Every row gives one point. The last column is the point's height on a tilted bowl or saddle (a function of degree 2), plus a little noise. Along how many of its main directions does it bend up, bend down or stay straight?

Points (10 x 3):
[[ 47  -3   2]
 [ 13  38 -43]
 [-48  16  47]
 [-37  32   2]
 [-42  43 -35]
 [ 31  29 -28]
 [ -9 -38   1]
 [-14  -4  44]
 [ 36  -8   9]
 [ 11   3  25]]
Directions: 0 up, 1 down, 1 straight

Points (10 x 3):
[[-10 -47 -30]
 [-17 -11   1]
 [-24 -15   3]
 [-39   8  47]
 [-30  -6  17]
 [  7  60 -49]
 [ 29   0 -12]
 [ 17   4 -14]
 [-30 -51 -48]
 [  2  27 -14]]
Directions: 1 up, 1 down, 0 straight

Points (18 x 4):
[[-21  22 -24   6]
 [  1  -4 -24  13]
 [ 15  -2  24  27]
 [ 15 -29  -1   7]
 [-22  -7  -5  10]
 [-16  36  -4   8]
 [-13  56   3   4]
 [-35  21  14   6]
 [ 21 -44 -42  -5]
 [  5 -55  12 -12]
 [ 13  32  44  50]
 [ 42   4  58  60]
 [ 18  -9 -28   8]
 [-11  60  32  24]
 [ 46   8  38  46]
 [  1  32 -17   8]
 [-25  -4 -24  11]
 [ 13  -4 -19  11]]
Directions: 1 up, 2 down, 0 straight

Points (17 x 4):
[[ 40  -7   5  33]
 [-13  26 -31  15]
 [  0 -32   2  12]
 [-19   1   3 -10]
 [  9  -9  -3   4]
 [ 43  17  -1  22]
 [ 18  -5 -39  33]
 [-11 -32   8   8]
 [  5 -43 -14  18]
 [ -7  29 -20  11]
 [ 36 -27 -10  60]
 [-15  23  -5  -3]
 [ -7  -8 -30  -9]
 [  4  60   2   5]
 [ -2  27  -4  -3]
 [-12 -27  23  13]
 [ 21   2 -34  35]]
Directions: 2 up, 1 down, 0 straight

Points (26 x 5):
[[ 33 -38 -35 -29   6]
 [ 31   2 -20  -7  -4]
 [-38  30   7  22 -28]
 [ -9   9 -18 -40 -26]
 [-29 -20   1 -41 -35]
 [ -7  -8  39 -24 -22]
 [ 13  27 -24  -8 -23]
 [ -3  -8  -2   8  -3]
 [-28 -11  -6 -33 -24]
 [  2  18  -7 -18 -13]
 [ 14  16  -8   9 -13]
 [ 49 -23   4 -44 -24]
 [-24 -20  21   7 -18]
 [  1 -13  12  13  -9]
 [ -8   9  -4   4  -7]
 [-20 -11  22   9 -14]
 [  4   3 -11  28 -16]
 [  5  14 -29  34 -30]
 [-24   9  10  -3 -11]
 [  4   0 -20   8  -4]
 [  2 -16  -2   4  -1]
 [ -4   5 -19   4  -5]
 [ 32 -10   5 -12  -5]
 [ 26   7  22 -11 -13]
 [  3 -20   4  -8  -3]
 [ -4   5  25  60 -60]]
Directions: 0 up, 3 down, 1 straight

Points (26 x 5):
[[-12  -3  -1  37  23]
 [ 16 -53   9  21 -34]
 [ -9   6 -23  -5  12]
 [  3  23 -23 -46  20]
 [-31   9  11  -9 -24]
 [-49  19  28   8 -10]
 [-10  22  10 -11 -22]
 [-11  23 -38  23  39]
 [ 10   0 -28   8  21]
 [  6 -10  42  20  39]
 [ 34  48   8   7  19]
 [-12  34 -15 -26  -9]
 [-28  21 -24   4  13]
 [  3  30  10 -47 -58]
 [ 13  21 -25  20  38]
 [-10  33 -19  15  26]
 [  7  21 -16  16  29]
 [ 12 -55   7  34 -38]
 [ -2  -3 -29 -17  16]
 [ -6  -3  32  -4  -6]
 [ 13 -10  -3 -34  -8]
 [  3 -13  29 -30 -34]
 [ 33  18 -18   2  41]
 [ 46 -60  -4  -5 -59]
 [-25  12   2  22  14]
 [  1   6   8  27  24]]
Directions: 1 up, 1 down, 2 straight
